Each point is reached from the start by the listed moves, each made once or not at all, plus a little noise. Is the number of moves made odd or even? Then give how often each move was made.
(in the rows, 128 means zero)

Moves:
(1): [141 155 143  70]
(2): [166 132  86 122]
(3): [227 107  88 162]
Start: [138 112 126 143]
Points:
[249 117 101 118] -> even (1, 0, 1)
[150 139 141  85] -> odd (1, 0, 0)

Moves:
(1): [130 140 155 120  70 152 140  93 140]
(2): [128 123 132  98 143 128 101 117 106]
(3): [ 64 106  55 158 133 111 151 115 151]
(4): [108 116 151 130 125 156  99 146 107]
(5): [133 105 140 142 149 106 109 137 120]
(6): [136  94 106  95  77 146 126 125 123]
(7): [110 124 131 113 125  80 108 141 107]
(8): [126 161 122 138 123 103  97 111 107]
(9): [143 126 114 126 148 118 109 129 161]
Start: [134 131 106 140 137 139 114 141 137]
Points:
[ 81  80  19 129 124  95  56 103 102] -> odd (0, 1, 1, 0, 1, 1, 0, 1, 0)
[ 52 110  86 140 126  68   7 108 114] -> even (1, 1, 1, 1, 1, 0, 1, 1, 1)
[ 53  82  51 121 170  91  48 153 128] -> odd (0, 1, 1, 1, 0, 0, 1, 0, 1)
[128  74 101 104 102  85  77 160 106] -> odd (0, 0, 0, 0, 1, 1, 1, 0, 0)
[ 59  90  97 179 100 152  99 118 138] -> even (1, 0, 1, 1, 1, 0, 0, 0, 0)
[148 125  97 111 174 132  70 131 149] -> even (0, 1, 0, 0, 0, 0, 0, 0, 1)

Moves:
(1): [119 124 169 123 135 101 115 140 118 103 121 144 115 107 125 135 155  97]
(2): [101 121 123 131 156 139 141 104 134  97  87 118  68 148  86 150 116 124]
(3): [114 106 119 160 115 149 149 148 143 130 136 137 132 108 153 124  92 102]
(4): [138 120 122 135 126 119 125 115 105 131 142 100 117 149 112 140 103  95]
(5): [ 91 129 124 106 137 122 132 133 126 138 132 128 142 111 131 124 125 128]
(6): [144 109 148 152 103 131  93 128 124 102 104 133 116 147 144 113 113 157]
(7): [133 157 124 115 111 112  91 137 142 104 132 135 113 126 134 115 135 141]
(8): [111 150 111 133 132 184 113  94 128 120 104 179  86 110 135 131  95 104]
(9): [143 113  85 110 158 140 118 112 120 127 137 117 117  97 142 123 111 141]
(10): [151 133 104 114 138 164 148 135 162 117 106 118 151 114 114 103 147 102]
(11): [138 125 114 115 147  99  96  98 134 141 149 117 129 104 148 136 147 139]
(12): [164 136  92 111 109 109 137  92 113 138 152 120 166 146 132 125  49 129]
(13): [ 97 133 146 143 135 116 142 141 112 165 134 148 133 103 149 130 122 123]
(14): [136 138 140  96 132 143 141 119 156 120 136 117 106 123 107 120 113 111]
(15): [123 109 120 122  97 134 153 139 157 122  97 127 132 102 136 136 135 102]
(16): [144 113 109 121 126 146 164 108 149 121 116 120 139 129 118  97 161 162]
(17): [132 104 108 116 134 108 118 108 141 153 142 137 112 134 132 128 137 156]
(18): [124 123 110 116 153 124 140 113 111 158 147 132 160  85 106 120 121 161]
Start: [154 151 112  98 134 143 123 143  75 130 145 138 123 137 148 143 147 152]
Points:
[132 106  76  89 187  70  76  81  83 123 177 134  47  77 123 165 124 139] -> even (1, 1, 1, 1, 0, 0, 1, 0, 0, 0, 1, 0, 0, 0, 0, 0, 1, 1)
[ 94 106  51 103 114 129  70  95  92 184 155 203  85   9 217 131  65 153] -> odd (0, 0, 1, 1, 1, 1, 1, 1, 0, 0, 1, 0, 1, 0, 1, 0, 1, 1)
[150 162  82   7 158  85  62 100 133 149 197 126  85 103 171 129 166 192] -> odd (0, 0, 0, 0, 1, 0, 1, 0, 0, 0, 1, 0, 0, 1, 0, 0, 1, 0)
[130 210  45  14 164 117  90  32  54 192 224 162 122  48 153 130  12 134] -> odd (0, 0, 0, 1, 1, 0, 1, 1, 0, 0, 1, 1, 1, 1, 0, 0, 0, 1)

Moves:
(1): [167 124 131 133 124 111 142 136 123 114 149 126 127 138 131 112 129 151
 130 134 137 143 142 142 151 127 128]
(2): [114 122 127 130 132 129 122 127 134 117 123 124 122 129 115 117 117 131
 119 120 130 127 119 144 149 113 132]
(3): [116 130 124 102 128 143 112 136 107 129 116 143 110 137 112 115 114 140
 131 118 124 129 149 133 123 119 121]
(4): [129 134 145 118 127 125 147 141 126 118 114 131 136 125 131 119 122 130
 118 120 133 130 139 129 117 133 127]
(5): [121 122 157 132 112 131 129 156 125 142  99 127 133 136 141 142  95 124
 166 108 135 153 119 125 132 123 154]
(6): [127 127 132 121 109 127 135 141 132 117 137 116 121 149 121 133 138 125
 120 121 126  96 119 121 131 153 137]
(7): [125 130 120 115 125 123 124 132 130 128 126 132 136 124 127 142 150 124
 137 119 121 116 127 150 125 125 122]
(8): [122 138 137 138 121 126 135 131 135 117 126 112 113 134 127 153 137 159
 143 131 134 128 129 113 133 129 127]
(9): [178 129  84  85 122 102 133 123 126 122 122 109 159 148 135 144 106 143
 139 126 108 116 117 111 156 135 134]
(10): [135 129 120 124 129 126 129 122 127 144 127 127 141 129 124 110 141 142
 118 124 133 129 112 121 127 119 141]
(11): [125 136 119 143 111 112 127 114 132 135 108 123 138 158 124 127 134 128
 109 129 143 121 138 129 145 140 114]
(12): [114 141 100 131 105 129 100 147 106 133 128 135 145  97 129 135 114 131
 124 137 143 132 113 103 109 117 141]
(13): [111 112 117 126 134 113 141 131 145 122 141 121 141 137 120 137 119 125
 117 123 116 139 130 128 105 135 127]
(14): [130 117 130 133 132 129 129 123 122 106 124 120 134 139 123 123 123 117
 129 132 122 147 115 120 107 124 124]
(15): [120 134 114 123 114 134 143 108 132 123 123 122 135 117 132 126 134 135
 119 112 127 143 123 122 149 123 141]
(16): [158 107 130 131 131 131 120 113 130 136 128 124 106 121 115 145 136 132
 122 116 134 108 132 131 129 119 138]
(17): [125 124 137 129 130 108 139 122 104 132 135 131 106 142 141 118 139 126
 134 139 133 124 111 137 124 128 139]
(18): [134 117 141 125 124 139 131 122 105 125 127 126 156 125 128 126 124 111
 118 140 135 127 138 108 133 132 132]
(19): [128 125 121 140 141 116 142 148 120 134 117 140 134 134 117 145 138 104
 112 138 122 122 121 118 128 124 127]
(20): [151 126 135 113 134 144 125 128 111 134 134 163 133 118 173 129 136 137
 105 139 117 141 130 133 123 144 112]
(21): [118 130 118 119 122 118 134 112 143 121 126 146 144 123 129 126 136 117
 143 129 135 127 105 125 148 121 139]
(22): [141 147 131 139 157 131 115 113 123 120 137 130 147 128 124 144 134 122
 140 114 144 133 139 127 116 151 127]
(23): [122 111 119 119 134 115 121 128 118 127 122 126 124 121 138 134 127 129
 124 133 132 144 135 127 136 136 144]
(24): [136 133 131 145 122 125 135 126 129 119 110 128 128 124 124 120 119 144
 119 143 104 127 121 125 116 149 139]
Start: [130 117 144 153 104 123 109 107 105 119 108 135 121 130 122  90 143 115
 125 135 147 139 139 141 116 122 136]
Points:
[209 121 118  88  82  75 118  76  41  41 107 144 178 231 138 106 170 154
 127 135 165 120 127 140 188 170 131] -> even (1, 1, 1, 0, 0, 1, 1, 1, 1, 0, 1, 0, 0, 1, 0, 0, 1, 1, 0, 1, 1, 1, 0, 0)
[205 125  49 120  59  60 118  44  80 112 103 147 202 157 148 121 166 157
  70 125 146 110  67  88 129 191 202] -> odd (0, 0, 0, 0, 0, 1, 0, 0, 1, 1, 1, 1, 1, 0, 1, 1, 1, 0, 0, 1, 1, 1, 0, 1)
[187 126 126  93  61  59 167 103  76  62  64 156 183 218 153  79  96 173
 112  90 139 165 123 150 180 196 186] -> odd (1, 1, 1, 1, 1, 1, 0, 0, 1, 0, 1, 0, 1, 0, 1, 0, 1, 0, 0, 1, 1, 1, 0, 1)
[242 113 109  91  85  87 133  78  60 101  75 162 249 124 190 110 137 157
 146 121 140 201 112 118 193 171 212] -> even (1, 0, 0, 0, 1, 0, 1, 0, 1, 1, 0, 0, 0, 0, 1, 0, 0, 1, 0, 1, 1, 1, 1, 1)
[206  90 121 114  40  69 129 126  83  89  71 139 211 156 154 138  84 171
 114 123 183 165 129  98 182 124 175] -> odd (1, 1, 0, 1, 1, 0, 0, 1, 1, 0, 1, 1, 1, 0, 0, 1, 0, 1, 0, 1, 1, 0, 0, 0)
[176 137  99  96 104  99 124 103  71  95  92 132 193 185  86 133 160 127
 135 125 157  92 117  65 158 153 168] -> odd (0, 0, 1, 0, 0, 1, 0, 1, 1, 1, 0, 0, 0, 0, 0, 0, 0, 1, 1, 0, 1, 1, 0, 0)
[175  97 108 148  65  77 112 117  35 116  44 175 174 124  88  67 139 138
  57 159 188 141 149  95 140 121 193] -> even (1, 0, 1, 1, 0, 0, 0, 0, 0, 1, 1, 1, 0, 0, 0, 1, 0, 1, 1, 0, 1, 0, 1, 1)
[197 135 109 131  21  88 101 140  40 118  40 110 192 175 116  93  74 208
 143 145 163 163 139  71 159 130 186] -> even (1, 0, 1, 0, 1, 0, 0, 1, 1, 1, 1, 1, 0, 0, 0, 0, 0, 1, 0, 0, 0, 0, 0, 1)
[196  69  86 108  68  49 126  74  38  81  64 155 207 143 166 110 113 121
  62 179 139 157 100  81  98 169 183] -> odd (0, 0, 0, 1, 0, 0, 0, 0, 1, 0, 1, 1, 1, 1, 0, 1, 1, 1, 0, 1, 1, 0, 1, 1)

Moves:
(1): [130 125 144 122 123 129 134 128 122 144 122 122 121 132 135 134 132 124
 131 143 123 131 120 135]
(2): [132 133 136 126 158 100 104 119 118  98 147 130 122  96 121 113 148 134
 123 124 118 123 146 121]
(3): [130 125 121 136 123 143 120 130 132 117 125 131 134 119 127 136 145 130
 121 133 131 105 123 119]
(4): [131 148 134 161 115 155 111 116 117 121 114 136 116 123 135 126 150 134
 121 141 132 137 116 130]
(5): [123 117 128 123 125 123 125 130 127 102 135 136 127 133 125 136 127 141
 133 132 124 120 112 124]
(6): [156 125 129 145 121 131 123 123 114 129 137 126 122 143 115 145 130 127
 120 125 127 137 137 117]
(7): [138 132 119 133 127 111 133 134 149 131 138 130 128 139 126 124 132 133
 127 139 119 133 127 134]
(8): [142 124 116 121 143 117 127 130 150 122 129 125 111 125 129 133 131 129
 120 115 139 110 118 130]
(9): [117 134 129 145 141 157 137 163 148 135 122 139 162 115 145 122 114 135
 133 103 164 133 131 134]
(10): [125 130 128 100 134 127 107 121 134 127 122 117 120 136 131 151 134 129
 131 105 120 128 131 109]
(11): [135 125 124 124 106 148 129 141 132 135 121 142 116 127 138 129 143 124
 126 128 146 116 131 109]
(12): [130 130 137 144 131 114 124 118 125 116 131 135 130 122 132 122 126 147
 114 134 122 124 130 129]
(13): [139 140 135 128 118 118 128 134 135 123 129 126 135 125 127 136 136 129
 121 121 146 121 139 133]
(14): [144 132 126 126 122 119 128 107 113 122 137 144 129 121 112 147 128 126
 139 142 135 139 125 109]
(15): [139 131 128 129 147  96 129 121 127 110 139 120 121 131 128 127 143 149
 139 125 143 115 144 127]
(16): [126 132 134 118 137 124 127 121 135 126 127 112 118 132 145 130 123 122
 137 114 117 136 145 120]
(17): [100 108 125 125 111 139 125 121 129 122 111 121 122 113 136 127 156 124
 110 130 118 124 123 133]
(18): [132 133 123 118 140 135 125 131 130 111 134 130 133 123 111 123 123 148
 119 140 137 126 121 127]
(19): [111 128 134 141 123 135 126 139 128 136 137 131 141 115 133 115 118 127
 127 143 147 125 124 129]
(20): [112 126 149 135 127 137 141 124 117 112 129 116 122 122 102 126 141 126
 126 118 112 135 114 106]
(21): [114 130 123 140 130 130 125 137 133 129 113 127 133 112 128 128 125 131
 137 140 134 130 134 134]
(22): [122 120 142 125 140 119 135 114 137 128 122 130 130 148 125 115 110 115
 122 141 120 140 128 125]
(23): [148 117 136 125 101 127 133 129 138 135 126 137 141 132 111 114 119 133
 144 118 143 130 132 136]
(24): [114 133 133 142 136 125 127 115 131 125 136 142 111 114 129 126 150 141
 129 129 129 111 145 149]
Start: [136 149 125 128 129 134 127 137 136 133 100 158 122 131 107 129 128 109
 115 122 138 119 128 117]
Points:
[157 134 155 120 107 163 146 197 203 125  96 196 158 126 104 106 102 132
 111 127 249  92 105 117] -> even (1, 0, 0, 0, 1, 0, 0, 1, 1, 0, 1, 0, 1, 0, 0, 0, 0, 1, 1, 0, 0, 1, 1, 0)
[201 158 108 126 198  40  92 111 152  35 157 157  85 105  66 155 158 167
 127 138 151 108 158  77] -> even (0, 1, 0, 0, 1, 1, 1, 1, 0, 0, 0, 0, 0, 1, 1, 1, 0, 1, 0, 0, 1, 0, 0, 0)
[129 138 192 109 152  86  85  72 113  31 106 139  93  96  57 169 175 140
  85 140  99 142 142  45] -> even (1, 1, 0, 0, 1, 1, 0, 0, 0, 1, 0, 1, 1, 1, 0, 1, 1, 1, 0, 1, 1, 1, 0, 0)
[142 180 125 228 127 157 107 177 189 105 112 197 127  97 118 141 161 155
 104 130 218  97 132 149] -> even (0, 0, 0, 1, 1, 1, 1, 1, 1, 0, 0, 0, 1, 0, 0, 0, 0, 0, 1, 0, 1, 0, 0, 1)
[174 171 175 168 111 115  68 115 158  50 133 203 103  73 107 144 228 203
 107 127 217  97 175  89] -> odd (1, 1, 0, 1, 1, 1, 1, 0, 1, 1, 1, 1, 1, 1, 1, 1, 1, 1, 1, 0, 0, 0, 1, 1)
